Each row is a point. A path goes straight from each point to the next, and from the last back to the first. The post is the endless flat space through its rows: a point in 2 columns, a line in 3, a plane in 4, and so on, so that a path can go around it. How many times does the path go around the post? Going back the other way cancels.

Post, one row:
[[2.0 0.6]]
Path (26 x 2):
[[ 1.8  4.6]
 [ 6.0  0.5]
 [ 3.6 -2.5]
 [-2.6 -3.6]
 [-2.9  4.9]
 [-3.2  0.6]
 [ 3.0 -3.0]
 [ 8.4 -0.3]
 [ 3.9  0.6]
 [ 3.2 -2.7]
 [-1.5 -0.9]
 [-3.9  3.7]
 [ 0.4 -0.8]
 [-3.5  3.0]
 [ 2.5  2.4]
 [ 3.6  4.1]
 [ 0.7  4.4]
 [ 4.0  0.6]
 [ 4.6 -5.8]
 [-1.4 -1.5]
 [-1.2  1.3]
 [ 1.2 -1.3]
 [ 7.0 -1.7]
 [ 3.3 -1.2]
 [-2.9 -3.0]
 [-3.5  2.0]]
Times around: 2

Post, 7 rows:
[[-2.0 -5.2 -2.6  2.5  8.8 -3.2 -3.6  3.5]
 [ 1.2  2.5 -0.3  2.3  1.8 -0.9  2.0 -2.7]
 [-1.7  0.4  0.1 -1.7 -0.5  2.5  0.3 -0.6]
 [ 2.8 -4.6 -0.7 -1.4  3.5 -3.4 -2.8  0.8]
 [ 1.6  3.3 -3.4  2.6 -6.3  4.6  4.9  1.0]
 [ 1.3  1.2 -5.0 -0.3 -1.8  5.2  1.0 -1.6]
 [ 2.3 -2.0  2.6  0.1  7.3  0.2  3.5  1.0]]
Path:
[[ 3.0  0.7  0.5  2.0  6.4  5.1  2.5 -3.2]
 [ 1.9 -2.7  3.7 -0.6  1.5 -0.1  3.5  0.2]
 [ 1.9 -4.9 -0.8  3.7  8.0 -1.3  6.4  5.1]
 [ 1.3  0.6  0.7 -0.6  9.7 -0.5  5.7  0.3]
 [-3.3  6.2 -5.4  7.4  9.4 -3.0 -0.3  0.4]
 [ 7.6  1.9 -1.4  2.9  0.6  2.0  4.7  0.9]
 [ 1.5 -1.5 -2.9 -1.2  4.8  1.5 -3.9 -3.1]
 [ 3.9 -0.7  3.0 -1.8  2.8 -2.4 -0.6 -0.3]
 [ 1.8  1.0 -0.3  6.9  6.1 -9.8  0.8  1.2]
 [-0.8  1.7 -1.8 -1.3  0.3 -1.3  0.8 -3.1]
 [ 1.0 -1.5  2.7 -1.7  7.8  0.8  4.6 -2.6]
 [ 1.6 -1.0 -0.8 -0.7 -3.2 -1.7  1.8  4.2]
 [-1.4 -2.3  0.3 -2.4  4.6 -1.0  3.7  2.6]
 [-2.0  0.0  1.1 -2.3 -1.7 -2.0 -1.5 -4.2]
 [ 2.1 -5.9 -3.8  1.2 -4.8 -4.9 -5.1  3.8]
 [-2.7  0.8  0.8 -1.8  4.4  1.4 -4.9 -4.5]
 [-0.4  3.2 -4.3  2.4  2.2 -4.3 -7.0 -0.9]
 [ 4.2  0.2 -1.8 -0.6 -2.1 -0.6 -1.7 -0.1]
 [ 2.0  2.1 -2.2  7.5  4.2 -0.6  0.0 -2.4]
 [-0.3 -0.3 -1.9  2.3 -1.6 -1.6 -0.6 -2.0]
 [-6.2 -4.4 -1.1 -3.2 -0.1 -2.0 -5.1  1.8]
 [ 2.2 -1.1 -3.6  0.2  3.9 -0.4  2.0  2.0]
 [-0.7 -1.6 -4.8  0.7  0.3  3.1  4.4  1.2]
 [-0.3 -4.5  1.5 -0.4  2.3  3.2  6.2  0.8]
 [-1.5  1.5 -3.0  7.7  2.1  0.0  0.8  0.2]]
Times around: 0

Post:
[[-2.8 -1.0 -3.2 -0.1  0.4 -0.5  0.0  2.0  3.1 -0.9 -5.1  0.1]
 [-0.9  1.8  0.4 -0.7  6.5  0.0  2.1 -4.0  0.3  0.2 -2.6  1.4]
 [-2.4  0.6  0.1 -0.8 -2.7  1.8  1.6 -2.3  5.0 -0.7  2.4  0.2]
 [-0.7 -5.5 -0.6 -1.9  1.8  6.5  0.4 -3.5 -6.8 -6.5  2.6 -3.7]
 [ 5.4  4.6  0.9  3.1  3.9  3.4  4.1  0.5 -1.0  0.0  0.3  2.3]
 [ 5.0  1.1  4.0  3.7 -2.1  1.5  5.4  0.1 -2.5 -1.4  1.3  5.2]
 [-2.1  2.7 -1.0 -1.7  3.0 -2.3  2.0  0.9  3.7 -1.2  1.2 -1.4]
 [ 0.8 -4.5 -1.6 -2.0 -2.6 -2.5  3.0 -2.7  0.5 -3.4 -4.1 -4.6]
 [-1.4 -5.2 -1.0  0.8 -7.1 -3.2 -3.3 -3.5 -1.4  5.9 -2.1  2.7]
 [ 3.4 -0.8  5.0 -1.3 -5.6 -2.4  1.8 -1.1 -2.3  0.8 -5.7 -0.5]
 [-0.4  4.2 -3.9 -1.2  1.4  2.1  2.3  0.5 -2.1  0.2 -2.3  3.9]]
Path, 27 rows:
[[ 1.5  5.3 -1.1  0.4 -2.7  4.9  3.1 -2.2  2.4 -6.9  6.5 -3.1]
 [ 1.5  1.9  2.3 -2.2  1.0  2.2 -1.7 -1.6 -5.4  0.6  2.5  5.1]
 [ 1.4  1.2  3.7 -4.4  4.5  2.5  3.5 -0.1 -0.2 -2.1  3.2 -0.8]
 [-5.2 -2.8 -2.3  0.2 -3.6 -2.2  3.3 -7.1  5.0  4.2 -0.4  4.6]
 [-0.5  3.0  5.8  1.2 -3.4  0.1  0.1 -0.2  3.1  0.3 -4.9 -2.2]
 [-1.7 -9.5 -3.7  0.9  0.2  0.4  0.6 -6.4 -3.0 -5.4 -2.1 -1.1]
 [ 3.0  4.8 -4.0 -3.9  1.7  0.7  0.9 -4.5 -2.4  0.5 -0.2  3.6]
 [-1.7 -2.7 -1.6 -2.7 -7.2 -4.7  5.0 -5.3  5.6  0.8 -3.6  1.3]
 [ 5.8  1.3 -4.2  0.4 -2.6 -5.0  8.2 -1.1 -4.5  5.7 -2.2 -0.1]
 [-0.2  2.4  1.9  3.4  4.2 -0.4  0.6 -1.6 -0.2  0.7 -2.8 -2.5]
 [ 0.5  1.9  4.9 -1.6  1.0 -0.1  4.0 -5.5 -4.6 -6.9 -1.2 -4.3]
 [-3.7  5.4  0.1 -3.2 -2.8  0.4  3.2  0.1  0.1  2.5 -5.2  2.5]
 [-3.3  2.8  0.2 -2.5 -5.9  3.3  1.3  2.9  2.9  0.0 -0.2  3.1]
 [ 0.8 -3.3  4.3  0.0 -1.0  2.2 -0.5 -0.7  2.8 -0.2 -4.8  1.7]
 [ 3.9 -0.4  1.4  1.4 -9.8  4.1 -1.3 -2.6  2.2 -1.7 -1.3  2.9]
 [ 0.0 10.1  3.5  1.2 -0.7  1.8  4.1 -1.6  5.0  1.4 -0.4  5.7]
 [-1.2 -7.3  2.1  9.3  0.9  9.0 -0.5 -0.7 -4.1 -0.4  3.3  1.2]
 [-1.4  4.3 -5.8 -3.3 -0.9 -1.9  2.5  0.9 -0.3  4.6 -5.2  3.4]
 [-7.2 -0.5  4.7 -8.4  3.5  0.2 -2.7 -6.4  5.7 -0.7 -2.0  0.0]
 [ 0.7  3.2  1.9 -5.3  3.6  0.1 -2.6 -2.9  0.1 -2.6  1.9 -4.3]
 [ 3.0  1.9  0.5  0.3  4.0 -1.7  3.2 -2.9  0.9 -1.0 -0.4 -4.6]
 [-2.7  5.4 -1.7 -4.0  1.3 -1.0  5.9  1.0 -2.4 -1.0  0.8 -1.2]
 [-3.1 -8.9 -2.7  1.2 -0.4  3.0 -1.8 -5.0 -2.0  2.7  0.5  1.6]
 [-4.7  4.1  2.8 -6.8  2.9 -2.0  1.0 -1.8  2.5  0.3 -1.2  1.1]
 [ 0.3  0.4  1.5 -2.2  2.5 -1.7  4.0  0.2  3.1 -1.0  0.7 -0.7]
 [-0.4 -2.4  0.5  1.4  0.9  3.3 -3.5  2.7 -1.4  1.8  1.1 -3.2]
 [-7.1 -2.1 -7.5  0.9  0.5 -3.4 -0.5 -0.5 -0.9 -1.4 -1.0  1.1]]
Times around: 0

Post:
[[-2.1 -5.3  0.7 -0.4 -2.9 -2.9  0.5 -1.3 -2.3  0.2 -2.2 -0.8 -5.2 -4.0
   0.2 -0.8  2.7 -2.8]
 [ 2.0 -4.3 -3.3  0.3  3.0 -2.4  1.1 -2.2 -0.1  1.7  0.4  0.4 -2.7  3.4
   1.0 -2.4  4.9 -1.8]
 [ 5.8  0.4  2.8 -1.3  1.1  2.2  0.8 -3.1  3.7 -3.3  0.0 -0.6  3.0  2.7
   0.3 -1.5 -0.6  0.8]
 [ 6.3  3.4 -0.7  2.3 -2.9  4.0 -1.4  1.0  3.1  0.1  4.3  4.2  0.4  3.3
   3.2 -6.7 -1.5  4.4]
 [ 0.5  1.9  0.8  2.8 -3.6  1.2 -3.5  4.2  0.6 -1.8 -2.7  1.6  1.7  1.1
  -2.9  1.9  3.8  3.6]
 [ 1.4  0.8 -2.8 -1.4  2.1 -4.9  0.1  2.3  1.6  1.2 -3.1  4.0 -2.6  2.0
  -0.8 -2.9  1.4 -2.5]
 [-2.0  0.0 -0.8 -4.1 -0.1  0.7  0.3 -5.0  1.2  0.5  2.4  3.3 -2.6 -0.3
   6.5 -1.6 -0.2 -0.3]
 [ 1.0 -3.7 -0.2  1.2  5.2 -1.3  1.3 -5.1  3.0  5.5 -4.1  0.7 -5.9  0.7
   0.2 -2.1  0.4 -1.6]
 [-1.0  2.6  1.7 -1.6 -5.1  2.5  6.2 -4.4 -4.7 -0.9  1.5 -0.6  1.0  0.6
   3.2 -4.5  0.0  1.1]
 [-2.1 -2.0  1.2 -1.6 -3.1 -2.9  1.3 -5.2 -0.7 -1.6  0.3 -1.0 -3.9  5.0
   3.1 -2.0  0.4 -3.4]
 [-1.2 -0.3 -2.3  2.2  5.1 -4.0  0.3 -3.1 -0.7  5.2 -4.4  1.1  3.6  3.8
  -0.9  1.6 -7.0  2.0]
 [ 4.1  3.3 -1.0  1.7 -1.5  3.7  1.8 -1.6 -3.3 -2.5 -1.4  2.0 -1.7 -2.1
  -4.0 -1.3 -3.9 -0.6]
 [-0.1 -0.3  2.5 -2.5 -4.2 -0.5 -0.8  4.5 -2.4  1.0  1.1 -0.1  0.5  6.0
  -6.4  1.0 -0.3 -0.3]
 [ 0.4 -1.3  2.6 -1.9  0.4  0.4 -5.5 -2.8 -1.1  1.2 -3.4 -1.8 -4.0  0.6
  -1.5 -1.9 -1.1  3.4]
 [-0.7 -1.8 -4.2 -2.0 -2.4 -1.2 -3.3 -3.2  0.2  5.5 -2.1 -0.3 -4.5 -1.7
   0.7 -1.4 -1.7  2.3]
 [-5.4  1.1 -1.4 -1.4 -1.2  0.2 -1.0  1.5 -1.5  1.0 -0.9 -2.5  2.3  2.2
   1.6 -1.0 -2.0 -0.6]
 [-0.3 -3.0  0.2 -0.8 -1.2 -2.7  8.0 -1.5  1.3 -2.3 -2.2  2.3 -0.1  0.4
  -9.4  3.3 -3.5  5.1]]
Path:
[[  4.0  -1.2  -0.3  -2.4  -1.9   0.5  -1.4   2.6   5.2  -0.9  -1.4   3.6
    1.9   3.0  -4.7  -0.6  -5.2   2.5]
 [ -2.6  -0.9   0.7  -1.6  -8.2  -5.8   1.7  -0.3  -3.3  -3.3  -1.3   0.5
    4.0   2.0  -2.2   2.1   0.6   2.5]
 [ -3.3   3.5   3.6  -4.0   0.2  -1.4   0.6  -1.7  -6.8   5.8   3.9  -0.7
   -4.1   5.3   4.9  -4.6  -0.3  -9.2]
 [  6.4   2.0   0.1  -0.4  -3.3  -3.1  -0.3   4.8   1.5  -2.7  -3.6   4.1
   -1.7  -1.6  -4.8  -1.0   3.1   3.3]
 [  2.1  -4.5   2.2  -0.8  -7.1   5.3   0.8  -2.0  -1.6   1.7   2.4  -1.5
   -5.8  -0.1   2.6  -7.0  -2.7   1.2]
 [ -6.7   4.4   6.4  -4.8   3.7  -1.9   1.6  -5.6  -5.3   7.6  -7.5   1.4
    0.8   8.0   1.5  -1.9  -5.4  -6.2]
 [  3.7   4.9   6.2  -2.1  -2.8   1.4   2.9   0.6   6.6  -5.2  -3.5  -1.0
    4.1   1.5  -6.5  -3.8  -3.0   7.0]
 [ -3.6   1.9   0.8   2.1  -0.1  -4.2   1.1   2.1   3.2  -2.7  -3.9   1.4
   -0.8   3.0  -2.8  -1.8   6.9  -1.3]
 [  7.7   1.3   2.0   0.4  -0.4   0.1  -1.2  -1.0   1.2  -5.2   1.4  -0.3
    1.4   1.9  -1.7  -1.6  -2.0   6.3]
 [  8.3   0.0  -3.4   0.4   6.6   2.8   1.3  -2.5   2.7  -2.8  -5.0   2.2
   -4.9  -2.2   0.3  -3.7   0.3  -1.1]
 [  1.3  -3.3  -1.5  -5.9  -0.5  -4.6  -0.2   2.0  -4.6  -0.2   0.5   4.1
   -0.7   2.6  -4.4  -3.2  -0.5   1.9]
 [  3.2  -1.3  -2.5   2.5  -2.9   3.7   0.2  -4.7  -2.0   1.3   2.1   5.6
   -2.1  -0.9  -1.9   1.1   3.3   3.8]
 [  1.2   1.5   1.3  -4.6  -0.3  -4.1  -0.6  -3.8  -7.4  -0.2   0.4  -2.3
   -3.3   1.4   1.3  -5.3  -0.8  -2.1]
 [  5.2   4.2  -1.7  -2.0   3.6  -1.0   1.2   0.4  -2.9  -1.5  -3.9   0.7
    1.2  -4.6   1.3  -2.9  -3.9  -1.8]
 [  5.3   2.7  -0.3  -2.2  -1.3   4.6  -4.7  -0.9  -0.1  -1.2  -6.6  -3.4
   -1.8  -1.9   1.6  -5.5   0.8  -0.7]
 [ -4.5  -3.2  -0.3   1.3  -1.8   0.7  -0.7 -11.7  -7.3   2.0  -0.6   2.1
   -3.9   2.3   3.9   1.3   6.0   4.2]
 [  3.8   2.5   2.3  -3.2  -3.3  -0.9   6.6   0.9   2.6  -8.6   4.3   1.7
    7.5   0.1  -3.4  -3.0   3.3   5.0]
 [  4.5  -1.2   2.6  -0.6  -3.0  -3.8  -5.7   1.3  -1.3  -0.6   0.6  -2.2
   -3.5   1.0  -2.0  -5.0  -3.6   4.5]
 [ -6.3   0.8  -0.2   4.9   1.6  -5.2  -2.1   2.9   3.3  -0.9  -1.0   6.3
   -0.7   8.3  -0.5   5.3  -2.3   3.3]
 [ -6.7   0.7   5.1   0.6  -4.4   2.7   3.1   1.9   2.9  -1.3   1.7   0.8
    0.5   6.4   8.2  -3.2  -0.4   2.8]
 [  3.2   1.9  -0.6   0.9  -4.2   2.0   4.6  -2.8   0.0  -3.0  -5.1   0.3
    5.5  -3.3   2.0  -6.8   0.0   2.4]
 [ -0.8  -2.2  -1.2  -6.0  -2.5  -1.6  -2.1  -4.2   0.1   6.9   1.3   1.2
   -9.2  -0.4  -2.8  -4.5   3.1   0.2]
 [  0.2  -0.2  -0.7   0.0   2.8  -4.9  -1.5  -3.7   0.3   7.4  -0.7   3.3
   -0.3   0.6   2.5   2.8  -7.6   3.2]
 [  4.2  -1.9   1.5  -0.5  -5.8  -3.7   3.4  -4.0   2.3   2.4   2.0   2.1
   -6.9   2.2   5.8  -3.9  -4.1  -0.6]]
Times around: 5
